Rows are points. A path goes straight from each point to the next, and from the last back to the first. The post is the endless flat space through its rows: a point in 2 columns, a line in 3, a plane in 4, and so on, so that a path can go around it. How many times does the path go around the post? Going back the other way cancels.
In the rows, zero is written as 128.

Post (1 x 2)
[[107 143]]
Path (13 x 2)
[[ 91 209]
 [128 146]
 [132 109]
 [102  71]
 [ 77 120]
 [ 95  92]
 [ 74 148]
 [ 77 195]
 [125 173]
 [127 126]
 [125  77]
 [ 96 105]
 [ 95 148]]
Times around: 2

Post (7 x 8)
[[157 149 138 129 120 144 125 134]
 [119 135 121 120 120 135 161 113]
 [156 149 113 101 116 108  78 139]
 [157 118 102 122 106 121  78 169]
 [102 128 156 125 144 129 138 138]
 [161 149  84 110 143 149 108 142]
 [106  86 186 137 130 123 134  87]]
Path (27 x 8)
[[166 157 171 131 118 141  91 120]
 [119 154 170 148 129 134 124 118]
 [133 108 115 156 157 143 138 123]
 [135 143 138 106 113  90 131  66]
 [118 123 165 143 106 104 142  50]
 [110 155 198 142 102 111 107 107]
 [122 136 166 123 104  84  95 134]
 [146 102 131 130  93  87 121 126]
 [113 120 249 137 114 107 128 118]
 [152 101 129 100  89 129 115 132]
 [145  89 151 107 122 106 103 135]
 [154 160 107  89 146 101  82 126]
 [122 112 139 142 165 131  91 173]
 [135 111 108 116 142 115 111 107]
 [149  98 164 103 152 114 100 125]
 [153 139 173 117 109 141 147  79]
 [111 118  86  81 141  89 146 127]
 [143 155 149 105 147  91  84 128]
 [139 119 114 127 135 136 141  68]
 [132 110 111 110 163 135  72 119]
 [127 102 156 101 117 140  83  87]
 [143  95 116 113 134 142 110 132]
 [159 122  92  93 105  95 111 165]
 [131 107 120 123  78 123 111 177]
 [111 129 173 107 156 152  96 119]
 [117  75 133 148 122 133 119  84]
 [ 97 104 124 107 119  89 116  84]]
Times around: 0

Post (13 x 14)
[[134 174 183 122 112 113 146 122  91 142 115 130 128 153]
 [180 103 113 150 156 140 147 128 133  99 130  77 110  79]
 [201 108 145 155 163 145 174 142 140 132 115 120 109  89]
 [ 79 137 140 169 146 177 107 192 138 140 133 102 132 159]
 [124 180 150 106 108  87 118  81 135 109 104 184 112 141]
 [108 164 127 158 148 179 120 140 124 169 168 114 128 139]
 [181  73 144 119 152 169 186 129 132 101 142 111  80  92]
 [ 96 123 149 146 144 126 130 150 148 159 160 103 130 156]
 [ 91 154 169 118 110 143 165  91 113 165  92  89 147 162]
 [139 119  99 102 192  92  99 113  81  98 134 206 134 112]
 [ 73 182 142 141 128  98 160  99 103 111 110 152 124 164]
 [153 157  97  91 125 102 137 124 114  79 129 182 141 165]
 [156 128  85 100 146  93 136 166 109 114 144 188 117  70]]
Path (27 x 14)
[[ 93 106 222 142 189  82 139  94 116 182 126 123 105 157]
 [136  83 154  92 166  88 149 177 169 133 123 114  81  62]
 [108  98 122 116 187 133  74  97 127 163 187  78 154 130]
 [124 163 142 151 128 140 130 144 166 177 172 159 161 154]
 [161 141 136 145 100 161 195 130 126 124 176 109  95 149]
 [116 143 140 178 155  73  82 119 156 134 139 141 133 120]
 [189  70 157  79 164 130 124 124 123 112 134 108 155 139]
 [118 141 245 141  70 105 146 156 119 142 108 151 120 145]
 [169 125 153 139 165 133 114  76 105 114 125 184 102 113]
 [157 156 136  82  57  97 186 175 140 101  94  96 131 191]
 [ 50 166  74 151 168 114 162 118  98 115 131  63 163 177]
 [154 147 125 140 169 122 193 108 113 134  86 149 148  96]
 [173 227 143 117  87 123 104  84 100  59 142 153 111 154]
 [155 181 160 119 116 158  97 139 134 147 125  92 139 107]
 [177 125  81 149 108  68 190 170 124 109 186 125 128  56]
 [136 165 108 102  80  47 249 166 114 117 128 152 161  88]
 [173 124 156  88 124 128 200 111 169  62  85 125  97  85]
 [156 166 146 104 142 100 150  54 109 104 103  84 166 188]
 [144 142 100 167 149 163 142 158 137  55 141 127 126 139]
 [171 129 178 117 102 142  71 137 126 158 127 203 132 138]
 [116 102  92 114 199 165 144 154  73 206 148 173 130 113]
 [117 193 127 111 124 121 145 182 100 175 124  85 123 100]
 [ 63 136 111 118 204  35 154 144  97  71 125 173 136 104]
 [172  75  99  95 166 127 154  84 104 117 138  97 153  99]
 [133  90 133 137 127 105 181 106  85 145 122  55 140  85]
 [ 58 151 149 184 174 144 113  17 100 102 103 121 146 201]
 [ 91  58  97 119 176 194 130 172  87 100 169 129 113 142]]
Times around: 3
